Each wall is flat, endless, passes through zero and stands at right angles to its row. A trip goes straight from one point to another. List the walls that it crosses, first one first.

Walls:
(1): [19  3 -4]
(2): [-37   6  19]
(3): [  2 -60  19]
(4): [-1  7 -5]
(5): [-9 16  9]
(6): [27 24  6]
(7): [-46 -24  -1]
Trips:
[-34  26 -22] to [-40   8 -23] => none
[-49  46  -9] to [-37   5  -1] => none
[-20 -29  -3] to [-22  -2 -40] => 4, 3
[ 22 -52  -6] to [-15 -17  -1] => 1, 2
[  3  46 -22] to [-33   5  -3] => 2, 1, 7, 6

Walls:
(1): [ 17  -6  29   3 -14 -12]
(2): [ 17 -46   9  18 -10  31]
(3): [ 14  -5   5 -22 -39   8]
(4): [ -8 -26   1  30   2   5]
(5): [ -8 -20 -30 -25  -9   3]
(6): [-16   9  26  -9  14  -2]
(7): [-25  16  60  43  28  12]
(8): [-33  -3 -12 -27 -18  10]
Trips:
[  0   8  15  11   6 -11] to [ 10 -12  -8   4   8  -2] => 2, 6, 7, 5, 1
[ 32  19   7  -1 -31 -15] to [-16   7 -46 -17 -14 -24] => 5, 8, 1
[ 0 24 15 -4 23 22] to [ -7  -8  30  16  11 -26] => 1, 4
[-23 -20  26 -32  -8  15] to [ 1 26 33 12  2 -3] => 5, 2, 8, 3
[ 31  -4 -34 -10  45  32] to [ -2 -16 -27  -7  10  10] => 4, 8
[ -1  11  -8 -11 -12  -4] to [-31 -13  -1  21 -33  16] => 4, 2, 7

Walls:
(1): [ 26  11  14 -35 -22 -19  16  28 -15]
(2): [-31  12 -29 -10   3   6 -27   8  -5]
(3): [-17 -22  42   8  -8   9  -2 -10  -9]
(4): [  7  -2 -17 -23  36  -3  14  -2  -6]
(5): [ -8 -27  28  13  -4 -21 -14 -29  33]
(6): [ 0 -7 38 -5  1 12 29  2 -1]
(7): [-11 -10  13  23   8   6 -26  -3  12]
(8): [ 14   2 -14  -3 -28  30  17  11 -27]
(9): [ 22 -14  -7  -7  -4  22 -28 -42  30]
Trips:
[ 15 -38 -17 -39 -14  14 -40 -13  14] to [-13  47  18 -28  27   3  -9  17   1] => 1, 8, 5, 7, 9, 6
[  2  30  -5   5  36 -20  31  16  50] to [-14  35 -34  -4 -15  21 -23  10 -42] => 5, 6, 2, 1, 8, 4
[-36 -29  -9  -8 -55   0  11   4 -33] to [-48   4  56   0 -16   8 -24  37  16] => 5, 7, 8
[-42 -21  -5  16 -18 -17 -27  39  -3] to [-23  19  14  27   0  12   4 -15   5] => 6
[  6  12  14 -17  37 -22  -8   9  19] to [-11 -15  -6  13   1 -28  15  13   2] => 6, 7
